Rows are points. Each copy is the shape, with its points in the same order, stretched, turned, moved and blurred by noise. Is it also mirrored, or only turned?
(in the rows, 128 means zero)

Shape, 7 rows:
[[107 176]
 [146  92]
 [163 135]
 [114 137]
 [143  71]
 [150 202]
 [163 100]]
Copy 1, 7 rows:
[[147 167]
 [ 86 101]
 [131  96]
 [110 152]
 [ 65  99]
 [184 131]
 [ 96  83]]
Copy 1 is: only turned
Copy 2 (7 x 2):
[[112 193]
 [105 100]
 [149 124]
 [109 165]
 [ 85  88]
 [176 181]
 [131  92]]
Copy 2 is: only turned
Copy 3, 7 rows:
[[ 93 144]
 [184 130]
 [147 101]
 [132 151]
 [198 139]
 [ 80  99]
 [178 112]]
Copy 3 is: mirrored
Copy 4 (7 x 2):
[[129  69]
 [124 176]
 [160 143]
 [118 113]
 [111 195]
 [178  69]
 [142 178]]
Copy 4 is: mirrored

Shape:
[[114 160 131 121]
 [180 126 164  81]
 [177 145 170 135]
 [130 112  81 147]
 [ 79  86 105 165]
 [142  81 145 116]
 [ 77  75  74 172]]
Copy 1, 7 rows:
[[ 94 136 100 129]
 [149 158 149  96]
 [128 182 143 118]
 [135 102  97 162]
 [ 87  93 130 181]
 [130 121 158 129]
 [ 96  70 118 192]]
Copy 1 is: only turned
Copy 2:
[[139 177 113 121]
 [167 105 112  56]
 [173 110 164 100]
 [144 124  74 179]
 [ 76 140  91 198]
 [115  92  95 110]
 [ 81 134  66 225]]
Copy 2 is: only turned

Shape, 14 rows:
[[103 135  52 124 150 109 126  69]
 [180 135 163 173 114 138  98 102]
 [110 135 148  98 159 144 166 166]
 [115 148 113 144 168 139 153 137]
 [155 119 138 165  62 116  85 158]
 [110  76  74  77 117 123  99 101]
 [ 96  87 100  78 129  72  82  68]
 [143 110 145 154 158 151 154 157]
 [ 92 146 103 106 162 120 152 102]
 [158  73 147 144  92  58  99 142]
 [ 96 164 154 134 180 144 139 148]
 [123 141 111 148 182 155 127 132]
 [ 38  98 113 124 136 103 140  29]
 [148  84 147 182  96 101  54 145]]
Copy 1:
[[ 63 143  76 142 151 180 129 139]
 [127 138 144 161  92 173  97  62]
 [129  96 170 116 134 125 172 143]
 [132 107 125 134 132 170 171 123]
 [159 146 111 154  83 145  62 118]
 [ 71 126 101 115 163 132  64 146]
 [ 41 166 113 164 201 131  75 145]
 [150  69 146 136 127 149 140  96]
 [ 80 132 130 135 154 165 163 152]
 [120 122 114 197 142  93  52 105]
 [143 132 166 135 150 174 198 130]
 [143 111 119 123 147 180 167 100]
 [ 27 135 143 184 202 224  87 189]
 [166 139 109 179 143 157  50  92]]
Copy 1 is: only turned
Copy 2, 14 rows:
[[130  94  64 115 147  68 113  86]
 [117 128 163 211 124 128 145  83]
 [130 127 158  88 150 147 121 169]
 [125 114 125 130 174 115 128 149]
 [114 152 180 195  99  79  82  92]
 [147  92 115  90  71  75  79  90]
 [139 100 124  69  88  81 109  41]
 [112  92 159 144 148 139 119 151]
 [129 119  98  91 160 117 126 125]
 [ 93 116 202 133  95  70 117  65]
 [133 135 145 117 189 155 127 140]
 [143  92 122 150 175 125 113 142]
 [ 91 115  64  68 121 126 103  35]
 [113 111 199 186 101  90  72  52]]
Copy 2 is: only turned
Copy 3, 14 rows:
[[157 118  48 145 158  99  59 115]
 [192 120 151 113 149 150 160  97]
 [ 74 129 122 100 157 112 138 187]
 [112 149 101 125 187 107 121 139]
 [164 156 180 115  89 170 118 113]
 [123  69  89 107 107 146  44 144]
 [154  88  60 121  77  90  45 101]
 [134 124 152 131 186 112 150 150]
 [ 97 122  60 129 159  95 105 143]
 [195 117 151 159  62 112 114 116]
 [ 84 150 107  81 178  85 148 129]
 [130 144 119 100 203  88 108 141]
 [ 98  66  49 166 142  94  87  64]
 [187 130 186 117  96 115 108  72]]
Copy 3 is: only turned
Copy 4, 14 rows:
[[115  97 153 153 187  72 180 105]
 [116 143 142 187 100 165 136 126]
 [104 142 152  71 135 131 159 195]
 [ 96 128 126 106 151 122 176 168]
 [101 117 142 133  70 152 100  91]
 [141  83 189 122 172  91 126  99]
 [113 118 202 149 192 101 140  67]
 [114 120 128 103 128 177 165 176]
 [ 94 127 161 117 172  91 179 154]
 [110 132 166 123  99 188 142  63]
 [ 80 160 129 100 157 127 154 191]
 [112 129 113 120 170 125 159 169]
 [ 57  72 212 174 203 109 175 120]
 [102 118 136 144 114 188  99  71]]
Copy 4 is: mirrored

Shape, 16 rows:
[[ 77 150 157 100 157 128 124 178  95 145 139]
 [121 113 129  99  96  85 140 168 132 168 106]
 [175  91 113 160 151 135 125  92 134 131 157]
 [133 114 135 127 122  51 137 149 123 125 156]
 [172  62 140   7 100 144 168 102 116 136 153]
 [121 155 110  82 152 150 155 123 155 134 120]
 [ 93 123 103 132 181 110  96 131  92  67 158]
 [119 113  78  98 113  99 131 100 181 128  86]
 [ 95  74  99 129  95 137 146 149 158 165 118]
 [167  97  69 152 103 119 167 110 145 124  98]
 [112 127 136 121 102  78 110  73 115 126  94]
 [136 181 139 140 135 146 149 110 177  87  79]
 [ 69  99  81 162 146 104 182 111 128 106 140]
 [101 160 152  82 150  75 179 126 104 152 116]
 [159  72 197 134  76 125 121 158 154 172 195]
 [144 123 114 129  92 135 148  99 107 147 190]]
Copy 1 (16 x 11):
[[125 157 123  65  83  86 120 141 162 136  49]
 [ 99 125 177 141  86  97 122 113 128 151 115]
 [153 141  93 145 141 150 158 146 123 134 184]
 [150 118 120 141  62  94 150 130 145 128 132]
 [116 104 189  57 111  90 179 152  77 170 201]
 [102 177 151  97 152  82 143 175 135 124 131]
 [157 171  43  91 105  64 116 147 126 108 109]
 [ 82 177 151 167 152  71 131 117 112 138 173]
 [ 48 143 167 139  91 132 112  92 106 141 145]
 [ 91 127 151 180 159 137 150 135  75 102 187]
 [134 147 132 162 170  85 171  84 137 133 129]
 [103 142 126 121 208 100 130 168 168  79 125]
 [ 57 161 100 139  95 121 175 137 117  84 127]
 [112 146 156 116 113  73 204 162 151 132  75]
 [147  84 161  99  40 176 125  90 179 157 170]
 [149 150 169 106  99 149 190 124 110 110 171]]
Copy 1 is: mirrored
Copy 2 (16 x 11):
[[ 72 157 148 107 152 122 110 149  74 148  66]
 [102 117 165 100  93 100 157 112 117 161 132]
 [145 138 147 157 155  92 103 100 146  75 178]
 [115 104 178 149 116  75 112 167 128 151 151]
 [ 66  57 162  43 128  76 136 106  60  74 230]
 [114 126 103  69 134 155 133 146 105  99 127]
 [ 92 124  98 166 215  78  84 164 113 128 116]
 [122  84  98 105 126 131 155 110 161 126 170]
 [ 65 127 130 127 122  96 187  74 156  84 130]
 [165 107 125 114 147  75 181  98 156  89 176]
 [136  99 141 162 144 135 148 116  93 166 164]
 [186  98  96 133 115 156 144 141  97  86  85]
 [ 86 119 136 156 202 107 189 172 155  87 118]
 [125 111 190  81 143 154 152 184  81 156 121]
 [ 75 136 191 176  36  74 101  79 102  66 155]
 [106 167 137 140 126  92 143 150  97  83 200]]
Copy 2 is: mirrored
Copy 3:
[[155 118 113 119 197 122 127 140 124 125 206]
 [169 128 140 117 123 127  95 190 111 169 150]
 [ 81  92 126 122  71 163 138 100 132 143 101]
 [151  99 157 116  92 117 101 164 151 125 165]
 [145  78 177  13  85 190  99 112  86 193 115]
 [169 141  97  81 119 149 164 120 109 136 127]
 [102 105  89  96 111 124 116 106 130  68 181]
 [140 171 110  81  59 124 102 133 116 148  94]
 [ 93 140 127 115 116 145 116 173 120 183 141]
 [ 97 143 148 114  53 134 127 181  98 131  89]
 [138 175 161 110  97  98  87  83 130 128 115]
 [153 201 114 134 128 160 150 131 136  89  76]
 [ 72 135 129 104  85  96 159 163 148 120 168]
 [198 119 145  87 147  82 146 139 124 133 145]
 [106  94 180 144 127 200  78 150 177 212 152]
 [103 108 174 125  74 154 145 111 108 172 175]]
Copy 3 is: only turned
Copy 4:
[[ 71 141 115 143  85 168  96 142 102  99 109]
 [ 97 104 150 123  93 157  73  91 144 156  73]
 [102 127 162 113 188 119 133 133 130 152 171]
 [ 88 107 145 117  78  97  63 102 133 163 123]
 [109 134 212 129 118 243 110 159 111 243 110]
 [105 175 144 100 151 170 110 129  86 156 101]
 [104 159 138 107 134 112  52 173 104 102 187]
 [143 165 176  94 162 141  54  82 137 165 111]
 [105 125 110 112 169 195  79  97 156 165 110]
 [128 130 152 100 183 120  95 122 156 180  95]
 [133 159 186 185 115  94  71 100 149 129 121]
 [123 203 146 103 139 110 143 117 146 116  95]
 [ 80 161  90 137 168 107  42 142 142 161 138]
 [ 62 149 151 165  79 118  71 121 100 157  72]
 [ 88  78 125 131  86 185 156  88 164 180 155]
 [126 118 128 159 144 144 124 137  94 198 146]]
Copy 4 is: mirrored

Shape, 16 rows:
[[122 214 181 107  93 111 175 135 127 186 116 111]
 [ 83  98 202 123 129  95 138  97 170 138 142 153]
 [182 158 142 129  60  91 101 141  91 135 106 166]
 [127 159 151 143 167 113 139 179 166 140 110 122]
 [ 93  92 113 115 112 131 144 156 164 169 133 170]
 [169 140 133  94 178 126 121 130 178 168 133 141]
 [148 160 103 107 101 175 160 160 137 108 102 167]
 [139 133  88 207 114 179 127 128 176 144  81 143]
 [124 167 121 129 125  64  83 100 121 124  77 151]
 [166 113 145 156 183 160 151 148 100  73 133 158]
 [117  96 140 107 142 107  92 106 106  79 137 118]
 [153  96 162 131 113  82 143 106 120 123 150 163]
 [163 152 135 129 116 113  84 159 172 135 200 190]
 [115  81 140 152 125 151 117 121 143 211 140 133]
 [128  68 176 126  61  87 166  93  90 136  68  81]
 [156 102 122 178 161 103 209 121 144  78 170 152]]
Copy 1:
[[ 89 186  78 165 194  89 100  94 138 103 139 155]
 [ 98  91 128 188 142 108 134 100 152 101 191 203]
 [136 172 159 193 160 154  82  81 164 112  65 150]
 [ 65 164 159 159 147 105 151 143 160 114 134 136]
 [117 114 117 178 126 118 124 155 150  99 106 163]
 [100 158 163 136 163  67 115 163 132 151 116 153]
 [133 204 130 143 113 157 124 131 137  84  69 169]
 [ 83 129 113 137  92 190 132 148 204 143 115 149]
 [ 94 127 165 155 162 137 147  81 126 168  95 103]
 [172 197 182 162 123 187 148 151 148  95 157 159]
 [148 123 177 132 123 146 130  91 133 106 150 114]
 [168 139 160 194 138 125 116 100 165 115 138 177]
 [107 167 177 216 100  97  80 141 147 123 105 147]
 [121  91 111 167 162 113  97 175 173 135 154 152]
 [167  90 126 152 181 154 130  61 212  75 148 164]
 [185 194 154 196  78 147 180 113 175 109 182 164]]
Copy 1 is: mirrored
Copy 2 (16 x 12):
[[102 153 103  73 187 131 232  63 114 161 141 116]
 [ 69 105 186  54  81 124 161 121  96 109 123 121]
 [134 199 132 157 162  55 161  75 106 112 143 163]
 [135 147 157  80 128 122 159 115 180 111 129  80]
 [113 147 165 127  63 158 117 110 159 137 161 158]
 [169  72 189 105 116 115 176 131 169 153 131 138]
 [134 138  79 175 101 126 145  80 169  96 117 158]
 [111 113 151 161 152 190  57  70 189  89 150 136]
 [102 128 122 117 156  43 154 114 150  97 192 117]
 [146 139 115 116 107 103 105 178 145  58  47 130]
 [137 112 115 102 101  66 126 163  90  74 152 125]
 [112 138 172 127 107  86 144 147  79 118  96 139]
 [152 133 216 140 101 121 199 134 158  75 156 169]
 [134 137 193  78 131 186  94 115 129 157 154 180]
 [102 165 103 110 143  82  86  70   7 166 107 102]
 [103 102 152 168  99 138 113 197 115  84  50  84]]
Copy 2 is: only turned
Copy 3:
[[139 189 177 155  37  79 140 121  61 123 154 166]
 [ 88 152 159 175 114  85 132  71 186 164 129 134]
 [195  83 161 135  46  97  91 137 137 101 112 155]
 [138 193 130 118 117 101  99 121 113 125 109 113]
 [121 141 129 117 141 129 135 134 147 214  79 153]
 [168 188 102 151 109 118 106 119 141 195 159 117]
 [182 125 100 106 109 117 163 108  60 152  92 120]
 [150 104  83 176 162 168 102 149  84 134  75 119]
 [120  91  94 142  59  77  49 131 135 106 143 156]
 [179 119 113 114 176  86 164 112 125 110 118  72]
 [116  69 138 101 103 107 116  94 161 136 156  98]
 [140 120 149 158  89  75 128 115 185 149 118 109]
 [192 161 109 142  89 164 136 125 203 144 107 105]
 [119 129 172 166 169 157 122 160 150 199 135 154]
 [ 96  67 241 153  83  48  89 113 106 162 121 123]
 [135 156  92 148 125  71 178 128 145 143  65  30]]
Copy 3 is: only turned
Copy 4:
[[113 170 192  92 173 178 182  95 171 156 144  74]
 [153 119 125  91 167 189 105  81 181 140 207 140]
 [118 104 221 120 154 102 142 106 130 138 131 130]
 [117 148 113 142 185 189 168 119 148 137 109 142]
 [128 180 133  78 159 182 126 133 128 145 144 173]
 [182 132 109  97 174 149 179  80 127 161 108 150]
 [142 194 173 114 149 136 148 103 129  97  82 158]
 [118 196 135 153 175 176 126  70  48 109 110 158]
 [106 109 125 109 182  91 130 102 128 121 171 113]
 [189 104 135 169 135 165 146 122 121  65  90 161]
 [159  88 103 123 111 112 109 105 150 115 152 131]
 [168  93 164 120 128 142 143  96 143 122 181 154]
 [199 155 162 152 186 121 128 122 154 189 134 161]
 [144 143 137  87 159 209 121 104  87 169 142 137]
 [ 77  74 172  81  76 169 143  55 128 104 179 127]
 [193 138 126 188 106 169 181 105 114  68 165 178]]
Copy 4 is: only turned

Shape (17 x 12):
[[ 94 128 202 157  86 128 153 108  64  87  61 106]
 [ 99 166 187 118  77  64 147 153 122 115  93 139]
 [129 112 144 164 120 123 134  86 111 108  52  72]
 [145 183 125 122 121 151 167  85 148 132 130 152]
 [115 100 115 183 133 160 162 151  69 116 108 131]
 [175 129 158 137 199  92  92 125 110 150 137 132]
 [149 209 104  89 104 128 185 107  56 118 117 164]
 [180 205 147 173  98 121 142 118 148 116 110 107]
 [102 144 100 116 113 138  97 136 129 119 107 135]
 [ 83 147 145 127 133  93 115  96  78 125 163  98]
 [ 92 158 129  92 150 120 177 165 149 147 113 174]
 [143 146 142 166 136  76 210 152  91  50 174 116]
 [ 76 138 119  95 152 126 124 139 110 134 131  86]
 [167 105 155 146 139 194 176 139 111 130 108  62]
 [ 77 129 134 126 218 145  87 131 108 154 147 104]
 [ 94 133 115 177 182  87 157 154  69 147 145 123]
 [ 91  56 117 104 148 186 171 167 132 192 127 119]]
Copy 1:
[[ 85 117 156  56 108  74 142 153 190  46 190  96]
 [130 148 102  92 164  55 106  98 146  77 150 133]
 [139  89 190 107  96 105 152 140 130  78 204 103]
 [ 85 141 139  89 179 162 140 128 103 140 166 125]
 [ 70  98 166  96  96 101 170 164 197 106 100 126]
 [109  70 152 174 141 141  54 136 115 132 132  91]
 [ 81 164 145  20 187 132 108 189  97  84 114 125]
 [118 120 163 131 186 116 121 139 121 116 195 187]
 [143 157 139 131 125 149 158 115 141  88 135 125]
 [122 124  65 124 134 125 136 189 134  76 154  77]
 [106 142 127  90 196 107 121  82 143 147  84  93]
 [102  40  54  48 158  89  97 180 179 141 118 180]
 [153 137 108 125 148 123 146 159 160 117 133  64]
 [103 107 202 117 122 105 135 187 195 195 183  95]
 [118 102 125 177 147 164 135 154 173 119 117  32]
 [ 94  67 107 128 151  88 134 172 155  94  64 102]
 [ 87 161 163 135 101 100 167 127 186 207 100  40]]
Copy 1 is: only turned
Copy 2:
[[148 161 171 159 125  87  65 224 116  80 191 110]
 [104 167 108 183 131  74  87 151 177  65 114 114]
 [162 106 163 181 118 104  83 197 105 134 156 146]
 [153 177 147 167 117 192 100 117 173 145 128 171]
 [138 118 122 158 147 149 137 200 144 107 184 108]
 [ 96 149 142 119 189 100 164 166 105 168  89 172]
 [128 206 119 149  53 187 146 153 209  96 164 168]
 [184 176 114 156 154 110  80 154 179 175 156 148]
 [186 146  93 140 108 140 138 126 120  84 109 124]
 [105 169 127 168 102 121 140 121  94  93 152 106]
 [107 150 103 177 143 187 130 123 178  85  79 129]
 [ 69 131  77 151 187 132  82 141 174 124 224 160]
 [102 135  97 142 107 158 111 133  91  97 104  94]
 [134 104 173 105 156 169  74 216 131 161 134 104]
 [ 99 164 117 139 175 158 152 136  41 124  75  92]
 [ 60 142  94 203 157 129 166 164 127 118 163  99]
 [120  69 158 135 139 201 148 153 144 101  53  70]]
Copy 2 is: mirrored
Copy 3, 17 rows:
[[125 141 192 152  60 115 124 170  82  83 117  83]
 [140 161 210 138  77 169 131 148 153 143 112 108]
 [123 161 127 162 102  94 117 103  74 105 119 119]
 [142 120 141  96 150 188 124 117  71 108  99 142]
 [138 118  93 136 114 142 110 203  91 106 121  73]
 [142 190 126  53 154  94  93 128 130 149 143 118]
 [179 142 143  64  88 200 120 178  59 132  76 156]
 [155 180 141 127 109 187 116 102  73  99 162 138]
 [ 95 140 109 118 117 164 112 134 147 108  98 127]
 [ 81 157 164  97 130 120 111 169 105 142 128 149]
 [141 119 154 108 137 201 140 146 134 164  64  71]
 [170 212 143 136 134 158 168 230  97 128 151 153]
 [ 68 142 136 105 122 132 145 144 117 158  99 105]
 [130 113 111 123 122 101 171 129  59 105 148  77]
 [ 54 140 118  81 167 120 118 145 114 149 110  67]
 [132 151 118 117 137 158 102 203  92 186 121  77]
 [110  33 107 124 148 120 154 141 137 160  92  48]]
Copy 3 is: only turned
Copy 4 (17 x 12):
[[179 128 142  97 181 119 225 147 208  94 105 118]
 [137 109 140 127 105 100 216 148 218 122  95  93]
 [221 146 115 103 160 108 173 105 160 129 107 120]
 [132 133 177  87 101 108 160  86 177 162 127 164]
 [143 160 110 102 157 118 198 167 112 112 125 166]
 [170  96 134 119 122  48 116 126 138 122  63 159]
 [ 99 175 192  89 147  30 211 115 191 170 141 148]
 [189 113 187  96 106 114 161 136 159 196 115 121]
 [148 176 108 138 121  98 140 134 190 138 121 154]
 [147 159 174 162 150  84 141 111 173  84 104 120]
 [ 79 134 110 124  97 103 200 108 176 146  87 167]
 [ 87 126 182  78 142 106 172 153 107 124 102  62]
 [129 152 120 181 160  97 145  99 169 127 100 143]
 [169  58 124 116 181 138 175 108 118 156 139 164]
 [142 155 118 179 160 100 108 108 148 106  56 192]
 [127 177 135 149 138  82 185 146  89 107  73 144]
 [111  82  59 165 130 143 192  93 121 102 147 210]]
Copy 4 is: mirrored
